Every row gives one point. A path goes straight from each point to the next, and from the last back to the first. The post is the endless flat space through its rows: a point in 2 columns, a line in 3, a plane in 4, and so on, so that a path can go around it. How many times does the path go around the post? Going back the other way cancels.

Post, one row:
[[-0.10  0.06]]
Path, 25 rows:
[[-0.13  0.33]
 [-0.49  0.33]
 [-0.06  0.49]
 [ 0.36  0.19]
 [-0.04 -0.09]
 [-0.41 -0.18]
 [-0.44  0.18]
 [-0.07  0.32]
 [ 0.16  0.31]
 [ 0.21 -0.23]
 [-0.20 -0.27]
 [-0.47 -0.05]
 [-0.33  0.55]
 [ 0.16  0.35]
 [ 0.38  0.07]
 [-0.13 -0.21]
 [-0.51 -0.24]
 [-0.25  0.15]
 [-0.11  0.38]
 [-0.04  0.37]
 [-0.37  0.54]
 [-0.51 -0.09]
 [-0.14 -0.25]
 [ 0.13 -0.03]
 [ 0.33  0.30]]
Times around: 2

Post:
[[ 0.18  0.21  0.08 -0.22]
 [ 0.06 -0.29  0.40  0.08]
 [-0.17 -0.08 -0.47 -0.11]]
Path (26 x 4):
[[ 0.39 -0.01  0.26 -0.25]
 [ 0.57  0.02  0.38 -0.08]
 [-0.15 -0.15 -0.10  0.38]
 [-0.22  0.23  0.20 -0.09]
 [ 0.03 -0.43  0.32 -0.17]
 [ 0.27  0.28 -0.13 -0.42]
 [ 0.12 -0.31  0.33  0.47]
 [ 0.14  0.34 -0.01 -0.02]
 [-0.33 -0.16 -0.11  0.13]
 [ 0.13 -0.01  0.29 -0.22]
 [ 0.00  0.15 -0.60 -0.41]
 [ 0.12 -0.24 -0.04  0.16]
 [-0.14 -0.24 -0.10  0.20]
 [-0.16  0.11 -0.02 -0.01]
 [-0.65 -0.38 -0.49  0.00]
 [-0.02 -0.47 -0.03 -0.14]
 [ 0.04 -0.60 -0.03  0.22]
 [ 0.49  0.29  0.90  0.22]
 [-0.18  0.03 -0.09 -0.04]
 [-0.13 -0.18  0.04 -0.12]
 [-0.10 -0.23  0.60  0.02]
 [-0.01 -0.35 -0.26 -0.22]
 [ 0.44  0.21  0.25 -0.27]
 [-0.11  0.01  0.10  0.43]
 [-0.22 -0.17  0.48  0.22]
 [-0.35  0.32 -0.94 -0.59]]
Times around: 5

Post, 7 rows:
[[-0.33 -0.07  0.40 -0.10  0.09  0.14  0.35  0.09]
 [-0.50 -0.29  0.25 -0.12  0.76  0.18  0.18  0.33]
 [ 0.14 -0.33  0.07  0.00 -0.19 -0.17 -0.36 -0.15]
 [-0.04 -0.20 -0.03  0.08 -0.29  0.21 -0.15 -0.23]
 [ 0.13  0.22 -0.07  0.04 -0.12 -0.10 -0.27 -0.23]
 [-0.09  0.25  0.19 -0.13 -0.16 -0.14 -0.40  0.28]
 [-0.13 -0.32 -0.38  0.02 -0.22 -0.35  0.00 -0.24]]
Path (27 x 8):
[[-0.24 -0.84  0.11  0.00  0.02 -0.30  0.01 -0.06]
 [ 0.01  0.24  0.04  0.23  0.03 -0.01 -0.38  0.14]
 [ 0.24  1.13  0.00 -0.05  0.13  0.10 -0.51  0.26]
 [-0.03 -0.01  0.41 -0.22 -0.46  0.13 -0.16  0.14]
 [-0.33  0.39 -0.27 -0.21 -0.05 -0.33 -0.06 -0.07]
 [-0.49  0.13 -0.07 -0.12  0.02 -0.37  0.12  0.21]
 [ 0.16  0.22 -0.37  0.17 -0.35 -0.40 -0.48 -0.19]
 [-0.14 -0.26  0.02  0.11 -0.07  0.37  0.32 -0.09]
 [ 0.17 -0.82 -0.28 -0.12 -0.36 -0.26 -0.31  0.13]
 [-0.47  0.71  0.16  0.18 -0.03  0.69  0.56  0.14]
 [-0.51 -0.47 -0.07  0.19  0.35 -0.26  0.39 -0.02]
 [-0.10  0.44  0.62 -0.16  0.15 -0.07 -0.08 -0.09]
 [-0.46 -0.23 -0.25 -0.25  0.28 -0.32  0.00  0.20]
 [-0.22 -0.38 -0.04 -0.12  0.59  0.32 -0.17  0.30]
 [ 0.29 -0.18  0.05  0.22 -0.63  0.42 -0.12 -0.30]
 [-0.17  0.03 -0.30 -0.03 -0.19 -0.03  0.05 -0.07]
 [-0.17  0.02  0.16 -0.21 -0.66 -0.17  0.20  0.01]
 [-0.09 -0.02  0.27 -0.20 -0.60 -0.37  0.03 -0.29]
 [-0.20 -0.76 -0.17  0.04 -0.18 -0.56 -0.13 -0.08]
 [-0.16 -0.06  0.39  0.12 -0.05 -0.03 -0.11 -0.28]
 [-0.35  0.33 -0.37  0.03  0.00  0.06  0.09 -0.52]
 [ 0.17 -0.15  0.07 -0.14 -0.01 -0.08 -0.22 -0.16]
 [-0.04 -0.36 -0.12  0.11 -0.04  0.40 -0.03  0.03]
 [ 0.15  0.31  0.60  0.08 -0.26  0.00 -0.15  0.22]
 [-0.25  0.15 -0.64  0.12 -0.03 -0.37 -0.30 -0.10]
 [-0.30  0.56 -0.01  0.01 -0.39  0.34 -0.20 -0.12]
 [ 0.39  1.15  0.05  0.03  0.37 -0.09 -0.41 -0.55]]
Times around: 0

Post (8 x 9):
[[-0.20  0.18 -0.14  0.12  0.51 -0.13  0.10  0.24 -0.04]
 [-0.32 -0.04  0.37 -0.19 -0.19  0.37  0.15  0.00  0.22]
 [ 0.23 -0.53 -0.05 -0.32 -0.05  0.10  0.39  0.15  0.28]
 [ 0.29 -0.03 -0.18  0.03  0.01  0.05 -0.07 -0.21  0.36]
 [ 0.01  0.08  0.20 -0.32 -0.21  0.20  0.16  0.61  0.38]
 [ 0.33  0.33  0.27  0.20 -0.09 -0.06 -0.30 -0.25  0.10]
 [ 0.16 -0.47 -0.33  0.35  0.01 -0.14  0.07  0.17  0.13]
 [-0.66  0.50  0.15 -0.07 -0.03 -0.35 -0.18  0.12  0.00]]
Path (29 x 9):
[[-0.21  0.22 -0.01 -0.14 -0.13 -0.40 -0.37 -0.33 -0.31]
 [ 0.30  0.22 -0.16 -0.18 -0.07  0.46  0.29  0.10  0.35]
 [-0.26  0.15  0.24 -0.50  0.29 -0.10  0.41 -0.08  0.14]
 [-0.19 -0.37 -0.60 -0.37  0.35 -0.02  0.28 -0.13  0.92]
 [-0.16 -0.22  0.33 -0.31  0.10  0.33  0.02 -0.18  0.16]
 [-0.37  0.52  0.11 -0.32  0.22  0.04 -0.28 -0.24 -0.24]
 [-0.33  0.23  0.10  0.02 -0.21  0.26  0.00  0.07  0.22]
 [-0.43  0.46  0.38 -0.26  0.40 -0.09  0.61  0.17 -0.04]
 [ 0.24 -0.23  0.02  0.17 -0.08 -0.20 -0.12 -0.03  0.64]
 [-0.37 -0.25  0.02  0.09 -0.27  0.52 -0.29  0.38  0.53]
 [ 0.07 -0.11 -0.10  0.22 -0.07 -0.44 -0.16  0.31  0.15]
 [-0.13  0.02  0.44  0.00 -0.13  0.05  0.21  0.40  0.13]
 [-0.08  1.00 -0.03  0.13 -0.06  0.31 -0.20 -0.13  0.36]
 [ 0.43  0.33  0.28 -0.24  0.02 -0.14  0.09  0.27 -0.19]
 [ 0.04 -1.35  0.13  0.10 -0.83  0.20  0.14  0.22 -0.14]
 [-0.33 -0.82  0.15 -0.15 -0.28 -0.14  0.12  0.24  0.53]
 [-0.04  0.21  0.13  0.59 -0.01  0.09 -0.14  0.08  0.35]
 [ 0.18  0.13  0.18 -0.17  0.25 -0.09  0.46  0.08 -0.10]
 [-0.08  0.10 -0.25  0.15 -0.10  0.23 -0.09 -0.34  0.05]
 [ 0.18 -0.32 -0.26  0.09 -0.34 -0.20 -0.32  0.08  0.29]
 [ 0.03 -0.10  0.06  0.31  0.13 -0.30 -0.14  0.11  0.06]
 [ 0.27 -0.85  0.37  0.81 -0.30 -0.04  0.15  0.27 -0.06]
 [ 0.00  0.08  0.12  0.07  0.08  0.16  0.55  0.39  0.11]
 [-0.36  0.32 -0.26  0.13 -0.03  0.06  0.00  0.47  0.01]
 [-0.18 -0.19 -0.18 -0.08 -0.31 -0.32 -0.09  0.21  0.10]
 [-0.01 -0.11 -0.17 -0.07  0.14 -0.10  0.34 -0.21 -0.23]
 [-0.81 -0.14  0.10 -0.16  0.00 -0.64  0.49 -0.53 -0.09]
 [ 0.27 -0.11  0.52 -0.11  0.33  0.13  0.18  0.08  0.36]
 [ 0.34 -0.35 -0.11 -0.05 -0.41 -0.02 -0.53  0.08  0.69]]
Times around: 0
